Every row gives one point. Each copy is the shape, with its points in the same order, turned, moved and blurred by noise. Some copies are also mirrored. Which?

Shape:
-3.6  1.1  2.5
1.9  1.1  -0.9
-4.3  -4.9  2.5
1.3  0.6  -0.1
1.4  -5.2  -4.3
2.3  1.3  -1.1
-3.1  -2.5  1.3
-3.2  0.5  -3.5
Copy 1 (8 x 3):
-0.6  -1.6  3.3
1.2  1.6  -2.0
-6.6  -1.9  1.9
0.4  1.6  -1.2
-4.2  -0.1  -6.4
1.6  1.8  -2.1
-3.5  -1.4  0.9
0.3  -4.1  -2.3
Copy 1 is: mirrored
Copy 2:
1.0  3.2  3.1
-3.0  -1.0  -1.0
6.1  0.2  1.6
-2.3  -0.7  -0.7
2.1  -4.1  -5.6
-3.1  -1.5  -1.3
3.2  0.7  1.1
0.5  2.8  -3.3
Copy 2 is: mirrored

Shape:
2.5  0.3  2.5  -1.2
-4.1  -4.2  -0.3  3.2
-2.9  -1.6  -0.7  -1.8
-5.1  -0.2  1.1  -0.7
-0.9  1.8  -4.5  -0.2
1.0  -0.1  -0.7  -1.3
2.9  4.4  -5.9  4.0
-1.9  -0.9  0.8  -1.4
Copy 1 (8 x 4):
-1.8  1.4  1.0  -2.7
-2.9  -6.1  1.1  1.4
1.4  -4.1  0.1  -0.4
2.5  -3.2  1.8  2.0
1.7  -1.5  -4.8  1.2
0.4  -0.7  -1.1  -2.3
-2.8  2.1  -7.3  3.8
1.1  -2.7  0.6  -0.8
Copy 1 is: mirrored
Copy 2 (8 x 4):
2.1  1.2  1.8  -2.0
-5.0  -3.9  -0.2  1.1
-1.5  -1.5  -2.7  -2.2
-3.9  -0.1  -2.3  -2.6
1.1  0.2  -4.8  1.9
2.0  -0.1  -1.3  -1.2
3.8  1.8  -3.6  7.0
-0.8  -0.5  -1.2  -2.1
Copy 2 is: only turned
Copy 3, 8 rows:
-1.9  1.3  1.6  -3.7
-1.9  -7.5  -0.5  0.4
0.0  -3.5  -1.9  -3.4
2.0  -5.2  1.1  -1.9
2.5  -0.4  -4.0  0.0
-0.2  -0.6  -1.6  -2.8
1.4  4.2  -3.6  4.7
0.7  -3.0  -0.2  -3.3
Copy 3 is: mirrored
Copy 4, 8 rows:
0.2  0.1  1.0  -2.6
-1.9  -4.4  0.5  5.3
-3.7  -3.1  -1.0  -0.1
-5.9  -2.1  1.1  1.0
-3.5  1.8  -4.7  0.5
-1.1  0.3  -2.1  -1.7
-0.3  6.9  -4.9  2.5
-2.9  -2.3  -0.1  -0.3
Copy 4 is: only turned

Shape, 9 rows:
3.1  -0.8  -0.9  -2.8  -0.4  -2.9
1.1  3.6  -0.5  0.5  -2.2  2.9
-2.1  3.6  1.8  1.9  5.0  2.5
-1.8  -4.3  2.7  1.5  1.3  -2.8
4.8  -0.2  -2.0  3.4  0.9  -0.8
3.9  -2.5  2.3  -2.7  -0.7  1.9
0.7  2.4  -2.1  -1.5  4.5  -2.7
-2.4  -0.5  -1.3  3.8  0.2  -2.7
4.6  -4.8  -0.8  -4.3  -1.6  4.1
Copy 1:
2.7  0.4  -1.4  -4.3  -1.5  -3.7
1.3  6.1  -1.3  -2.1  -0.9  1.6
2.5  2.4  0.0  0.3  5.0  4.6
1.5  -2.4  2.1  2.8  1.7  -3.6
0.4  2.9  -4.8  -1.8  2.7  -3.4
-0.3  2.2  2.6  -4.7  0.5  -3.6
4.7  -1.5  -2.7  -3.1  1.2  0.7
1.0  0.0  -2.6  3.8  0.4  -0.8
-4.2  1.3  1.7  -7.3  -1.2  -3.7
Copy 1 is: mirrored
Copy 2 (9 x 6):
0.9  -0.7  -1.7  -4.3  -0.7  -2.5
0.7  0.8  0.3  1.0  -3.9  1.7
1.4  -1.5  3.2  5.9  -0.1  -2.8
-0.9  -1.4  2.4  -2.1  5.5  -1.4
5.6  1.2  -2.2  -0.6  1.0  0.1
2.5  -3.7  1.5  -4.3  -1.4  0.7
1.7  0.1  -2.4  0.9  -0.4  -5.6
-0.8  2.4  -0.9  1.2  4.2  -0.4
2.6  -6.7  -1.8  -4.5  -2.2  3.2
Copy 2 is: mirrored
Copy 3, 9 rows:
2.1  -0.7  1.9  -2.8  -0.2  -3.2
1.7  3.7  1.6  -0.1  -4.1  2.7
-4.2  5.4  0.1  0.9  1.6  3.5
-2.5  -2.8  1.3  2.9  2.6  -1.1
4.9  2.5  -1.0  1.3  1.7  -0.9
2.4  -1.7  4.9  -1.9  1.6  1.6
-1.7  3.9  -1.0  -3.3  1.2  -2.6
-1.0  0.3  -2.8  4.1  -0.9  -1.3
5.4  -3.9  2.2  -4.5  0.9  3.7
Copy 3 is: only turned
Copy 4:
0.6  1.3  -2.7  -3.1  2.5  -0.3
1.7  3.3  1.8  -0.1  -3.6  -0.1
-1.4  2.8  7.4  1.6  0.8  0.0
-4.3  -1.1  0.5  -0.4  2.0  4.9
3.4  0.8  -1.1  3.5  1.7  -0.1
3.6  -0.4  1.8  -4.0  -0.4  2.8
-1.4  2.8  1.3  -0.3  4.6  -2.6
-4.4  1.3  -0.7  3.0  -0.3  1.4
5.1  -3.7  0.1  -5.1  -2.1  0.0
Copy 4 is: mirrored

Shape (15 x 9):
-1.4  -1.1  -3.6  -0.6  -6.8  -0.7  2.9  0.5  1.7
-2.2  -2.6  0.6  0.7  -1.5  1.4  3.9  2.4  1.4
-1.8  1.5  0.1  2.4  -5.8  -0.6  2.3  1.6  4.0
-3.4  -0.8  -0.9  -2.7  -3.6  -0.5  0.0  -0.2  4.7
-0.9  2.0  -1.1  3.1  3.5  1.0  -0.9  -4.0  -1.2
-2.0  0.8  -2.9  3.6  5.3  -0.9  -4.2  -1.9  -3.2
6.8  -3.2  2.6  2.9  -0.3  -0.5  -1.4  -3.6  1.7
1.3  -4.0  2.6  1.8  1.3  -3.0  1.1  -0.9  -0.2
0.8  2.4  -2.7  1.0  4.6  -2.0  -2.4  -0.2  0.5
-1.6  2.0  2.3  -0.1  -2.9  -2.8  1.5  2.0  3.5
-0.1  3.8  -2.7  1.9  1.8  0.0  -5.4  2.7  -2.3
-0.7  3.6  -4.4  2.6  8.3  1.3  -1.0  0.8  -0.7
-4.7  -0.3  2.5  0.1  -0.4  3.7  1.9  1.6  1.3
0.6  2.6  -0.9  -0.8  3.1  1.8  -2.8  1.8  -0.5
0.6  5.3  -0.4  -0.8  6.0  0.3  -1.3  -0.6  -4.9
Copy 1:
2.5  2.2  -1.9  -2.0  -7.2  -1.8  0.0  -0.5  0.8
-1.5  1.6  1.0  1.5  -3.8  -1.1  0.4  -2.0  1.8
2.5  6.3  -0.1  0.3  -4.7  -1.0  -0.8  0.6  1.3
0.9  2.7  1.1  -4.9  -4.3  -1.2  0.0  0.6  4.3
-0.9  0.9  -2.2  -2.0  4.4  2.3  0.3  3.1  -1.9
-3.5  -0.9  -2.6  -2.4  4.3  0.1  -3.2  4.9  -3.1
5.3  -2.3  2.2  3.1  0.7  -0.4  0.3  6.6  1.7
-0.5  -1.5  3.2  1.8  0.2  -3.0  1.6  4.5  -0.4
-0.6  0.8  -2.0  -2.3  5.6  -2.3  -2.1  1.7  0.3
1.6  6.0  3.3  -1.1  -1.2  -2.9  -0.5  0.6  1.7
-0.5  1.2  -1.8  -2.7  3.4  -1.4  -7.7  1.4  -2.3
-2.9  0.3  -4.8  -1.1  8.1  -0.4  -2.6  -0.5  -0.5
-2.6  2.5  3.1  -0.2  -1.9  2.6  -0.6  -1.9  2.2
0.7  -0.1  0.9  -2.0  4.1  -0.2  -4.5  -0.8  0.6
-0.4  0.0  1.0  -3.1  7.5  -0.1  -2.9  -0.7  -4.8
Copy 1 is: mirrored
Copy 2 (15 x 9):
-3.4  -1.1  -2.2  -1.1  -6.8  -2.5  0.8  -0.3  3.2
-1.7  -2.0  0.1  1.0  -2.1  1.9  2.0  1.3  4.1
-3.6  2.4  1.1  0.8  -4.5  -2.7  0.2  1.6  4.6
-3.1  -0.6  -0.8  -3.2  -1.6  -2.8  0.3  -1.7  5.3
1.4  2.3  -2.2  4.2  2.4  -0.3  1.7  -4.5  -1.0
0.1  0.9  -5.0  3.8  4.8  0.1  -1.4  -3.5  -3.4
7.6  -1.8  2.3  3.0  -1.5  -3.6  -1.7  -1.6  0.8
2.4  -4.5  1.1  2.5  1.2  -2.0  0.7  0.5  0.0
2.0  2.6  -4.8  1.0  3.8  -2.0  0.0  -0.3  -0.9
-2.6  1.8  2.1  -1.1  -0.4  -3.2  1.2  2.5  2.7
-0.1  4.6  -4.1  0.1  2.4  0.7  -4.0  -0.4  -3.0
1.9  4.2  -7.5  3.4  5.4  2.3  1.7  -0.5  -0.4
-3.0  0.3  1.5  0.3  0.3  3.7  1.7  -1.5  4.2
2.1  3.4  -2.5  -1.4  2.9  1.9  -0.9  -1.0  -0.4
2.2  4.2  -2.7  0.1  4.5  2.1  2.9  -1.8  -5.5
Copy 2 is: only turned
Copy 3, 15 rows:
-0.4  -0.6  -3.1  -0.5  -5.9  -1.6  5.1  -4.7  1.0
-2.2  -1.9  -0.7  0.3  -2.4  1.0  4.6  0.9  -1.1
0.0  1.4  0.2  0.7  -3.9  -2.2  6.2  -1.0  3.6
-3.6  -1.9  -0.1  0.4  -3.3  -1.5  2.2  -4.1  3.0
2.3  2.1  0.6  1.6  4.9  0.3  0.7  -3.5  -2.8
1.6  1.8  -1.3  2.5  5.5  -2.8  -2.6  -1.6  -3.8
7.0  -2.0  3.2  4.5  -2.8  2.2  -1.5  -2.2  -1.6
1.5  -1.9  1.8  3.4  -2.6  -0.1  0.3  -0.2  -4.3
1.0  4.0  -1.6  3.7  1.8  0.7  -2.0  -0.9  -0.9
-2.0  1.7  2.2  1.5  -3.6  -1.1  3.7  -0.2  2.0
2.8  4.8  -3.0  -0.5  2.4  -2.3  -2.7  0.8  0.9
1.0  4.5  -3.5  2.7  6.2  3.0  -1.0  0.1  -2.1
-2.2  -2.0  1.0  -3.1  1.0  0.2  4.0  0.3  0.1
1.3  3.1  -0.9  -1.1  2.1  2.2  -2.2  0.4  0.2
0.7  6.7  -0.1  -1.7  3.1  1.7  -2.9  -0.9  -4.6
Copy 3 is: mirrored
Copy 4:
-1.2  -3.6  -3.6  -4.0  -5.2  2.7  0.6  3.2  2.0
-1.9  -2.1  0.2  -0.8  -0.1  1.8  2.1  3.3  2.6
-1.9  1.0  -1.1  -2.1  -5.6  1.2  -0.8  4.2  4.4
-0.5  -1.5  -0.9  -5.0  -2.4  3.8  -1.5  0.2  5.0
-2.0  0.5  -3.0  2.7  -0.9  -0.4  -0.6  -5.3  0.1
-3.6  -1.0  -4.2  2.1  3.4  -3.0  -4.4  -5.5  0.3
6.4  -3.0  0.2  4.3  -3.5  -1.4  -0.3  -1.6  0.5
0.9  -4.7  1.8  0.9  -0.6  -3.7  0.5  -1.6  1.4
0.6  1.2  -4.2  -0.6  2.3  -2.9  -2.3  -3.6  2.0
-0.6  1.9  0.8  -3.7  -3.0  -1.2  -0.7  1.4  3.4
-0.9  1.4  -4.1  -1.1  2.3  -2.2  -7.0  -1.1  -0.8
-2.7  2.8  -6.6  2.0  5.6  -2.1  -1.4  -4.2  1.9
-3.5  0.8  1.5  -0.5  0.4  4.3  -0.5  0.9  2.9
0.6  2.8  -2.6  0.0  3.0  0.5  -2.5  -2.1  -0.2
-2.2  3.4  -3.2  0.5  3.6  -2.2  -0.4  -5.2  -4.1
Copy 4 is: only turned

Shape:
-3.3  3.9  -1.1  1.5  0.6  4.0  -3.5  -1.4  5.1  -1.8  0.3
-3.4  -4.3  2.4  3.0  2.5  0.4  -1.3  -2.2  4.7  1.4  -1.2
-4.1  0.8  -0.2  0.5  2.1  0.2  1.7  1.2  3.6  0.7  -0.5
0.9  3.5  1.4  -2.8  1.0  -3.7  -0.5  -3.3  -0.1  2.5  3.1
-4.7  2.3  -1.0  4.4  3.9  1.1  -3.1  -1.1  3.6  -3.5  -0.9
2.2  3.1  0.2  -2.7  -1.4  -1.1  -0.2  -2.4  -2.6  -3.5  3.7
-1.1  2.2  -4.7  0.5  -0.7  0.8  -0.6  -0.5  -0.5  3.6  5.5
2.3  1.5  -1.5  -3.7  -1.6  -0.7  -1.2  -1.3  0.3  -3.0  1.7
-0.9  4.6  -3.4  -2.1  -3.0  0.9  -5.9  2.1  0.0  2.6  4.4
1.8  6.0  -2.6  0.5  3.8  4.0  -3.6  2.4  1.4  3.6  4.7
-1.3  -1.6  2.9  3.4  -2.0  -2.6  0.4  0.0  0.9  2.5  -1.4
-0.7  -0.1  -1.4  2.4  -0.7  -0.8  -0.1  -2.2  2.1  3.9  -3.0
-0.5  -1.0  -0.7  -3.1  -2.2  -1.9  -2.4  -0.8  -4.5  3.9  -1.3
1.6  1.6  -5.1  -1.7  -1.5  -2.8  -4.5  2.3  -0.4  4.0  2.7
Copy 1, 14 rows:
0.0  -1.5  -5.1  0.0  -1.3  3.7  2.0  0.0  1.8  0.2  -7.0
4.2  -1.5  -5.6  2.2  0.8  -1.3  -0.8  -0.3  -1.5  3.1  -1.9
0.6  2.6  -3.4  2.7  0.8  1.9  0.5  -0.4  -1.9  -0.1  -2.4
-1.6  0.8  -1.2  0.3  2.8  4.5  -2.8  -0.7  5.0  0.5  2.6
-0.1  -1.7  -8.2  -1.3  0.0  0.8  1.8  1.9  -0.9  -1.5  -4.6
-2.4  -1.1  3.2  -2.5  0.5  3.6  -0.4  1.0  4.6  -3.7  0.4
-1.2  3.7  -1.0  -3.6  -3.6  5.8  0.8  -0.1  1.7  2.7  1.1
-1.3  -0.1  2.4  0.5  -1.4  2.2  1.0  1.1  5.6  -2.2  -0.7
-4.7  2.8  0.7  -3.8  -3.3  5.6  -0.7  0.9  4.7  3.7  -3.7
-1.3  3.3  -4.8  -3.8  -5.7  7.9  -4.7  0.8  2.6  0.1  -3.1
-1.5  -2.3  -1.0  0.9  1.1  -1.0  -1.8  -2.0  -2.9  3.4  1.0
-1.2  -0.2  -3.1  0.2  -1.2  -0.3  0.0  -5.0  0.3  2.5  0.4
-1.8  2.9  3.6  -3.6  2.2  -0.7  -2.6  -3.0  3.9  3.1  0.1
-5.1  4.0  -0.7  -1.8  -4.0  1.4  -1.9  0.3  4.4  3.7  0.7
Copy 1 is: only turned
Copy 2:
-0.3  5.0  4.6  -1.0  -1.8  3.5  -2.7  2.6  4.2  -1.8  -2.0
0.5  -0.6  6.6  -0.1  -2.8  1.2  0.8  -1.7  4.3  2.3  3.1
-2.2  1.1  3.2  0.1  2.1  1.6  -0.1  -0.5  2.0  -0.8  1.6
4.4  0.9  0.9  -3.9  2.3  -1.2  -1.9  -2.9  -1.5  2.2  -2.4
-2.5  2.9  3.7  1.8  -2.3  2.6  -2.6  -1.3  5.7  -0.7  -2.7
5.2  -0.7  -3.5  -2.4  0.8  -2.0  -1.2  1.4  1.3  -0.7  -4.7
0.1  1.5  -0.1  -1.2  -2.1  -0.7  -2.3  0.8  -4.9  -2.8  -0.5
3.4  -1.6  0.1  -2.3  1.0  0.1  0.3  3.4  0.8  -0.4  -5.4
0.2  3.9  3.7  -3.2  -1.1  -1.9  -2.7  3.7  -4.9  -2.8  -4.9
-1.4  4.7  2.1  -1.0  -0.2  -0.1  -8.1  3.7  -3.7  1.7  -2.4
2.4  1.3  4.2  1.4  -0.2  -3.6  3.2  -1.7  1.8  1.4  2.1
0.8  2.4  3.2  0.6  -0.9  1.1  3.7  -1.0  -0.3  2.7  0.6
0.2  -0.1  1.5  -5.2  -1.4  -4.8  4.4  0.2  -2.5  2.3  -1.5
0.0  0.2  3.6  -1.1  0.0  -2.7  -0.2  1.4  -6.9  -1.0  -5.4
Copy 2 is: mirrored
Copy 3 (14 x 11):
-2.9  5.3  5.3  4.6  0.2  -0.6  2.9  3.2  -1.5  -0.6  -1.8
-0.6  0.4  7.6  1.1  2.2  1.2  0.4  -0.8  3.8  2.7  -1.8
-3.5  2.0  2.9  0.6  0.1  -2.4  2.3  -0.3  1.5  2.5  0.4
1.2  5.3  1.6  -4.6  0.5  -1.7  0.1  2.0  2.0  -4.0  2.0
-3.3  5.0  4.9  5.8  1.4  -0.1  4.0  -1.8  1.4  -0.9  -2.2
-1.7  4.3  -0.3  -3.7  -2.7  1.0  0.1  1.3  -0.8  -6.8  -1.3
-1.8  2.1  0.6  1.9  -1.1  0.1  -1.3  3.4  0.6  -3.1  6.0
-0.5  1.9  -0.4  -2.0  -2.2  -0.1  1.3  3.2  -0.5  -5.0  -2.5
-2.1  1.6  1.1  1.2  2.1  -0.9  1.9  6.5  -3.0  -6.0  4.4
-1.7  6.1  0.4  1.9  1.0  3.1  5.1  6.0  -0.4  -1.5  6.0
0.4  -0.4  4.8  -2.3  2.1  0.1  -0.4  -3.3  -1.1  0.6  0.8
2.2  1.3  2.2  1.2  2.5  -0.9  -1.5  -0.4  -0.4  1.9  0.5
-0.7  -0.7  -1.1  -3.4  5.1  0.0  -3.1  1.7  -0.3  -3.3  0.5
1.5  -1.2  -1.3  0.5  2.4  -0.9  2.0  4.3  -0.4  -5.2  4.8
Copy 3 is: only turned
Copy 4:
-2.7  1.2  -1.9  2.6  -2.3  -4.8  -1.6  3.9  3.6  -5.6  3.4
0.9  -2.3  -6.8  -0.6  -6.3  -1.8  -1.9  3.6  1.8  -0.1  1.2
-2.3  -0.7  -4.6  1.9  -2.0  -0.5  2.5  4.0  2.9  -0.6  2.8
1.1  2.0  3.4  2.8  -3.2  -0.1  0.5  1.1  1.7  4.0  2.5
-0.7  -2.3  -4.2  4.0  -0.7  -6.6  -1.9  3.9  3.6  -3.0  2.2
-0.1  1.1  4.7  -0.6  0.9  -2.3  0.9  -1.7  3.4  1.2  2.2
-1.7  4.9  -0.7  3.1  -0.3  -0.8  0.2  -0.7  -2.7  -0.4  3.9
-0.2  2.4  3.6  -3.0  0.4  -2.9  2.0  2.0  2.2  0.5  2.0
-5.5  5.6  3.2  2.5  -0.7  -2.8  -1.0  2.0  -2.9  -1.5  1.5
-1.8  2.4  2.2  5.5  0.9  1.5  -3.0  3.7  -1.7  -4.8  4.1
-0.6  -1.6  -3.4  0.6  -5.7  -0.5  1.9  -0.5  1.2  0.6  -2.7
1.5  2.9  -4.2  1.8  -4.8  -0.8  1.1  1.9  1.7  -0.7  -1.4
-1.9  5.2  -0.5  -0.4  -1.4  0.5  -0.7  0.8  0.1  4.7  -3.1
-1.3  5.0  2.4  1.5  -0.6  -0.8  1.2  3.1  -5.0  0.9  -0.7
Copy 4 is: only turned
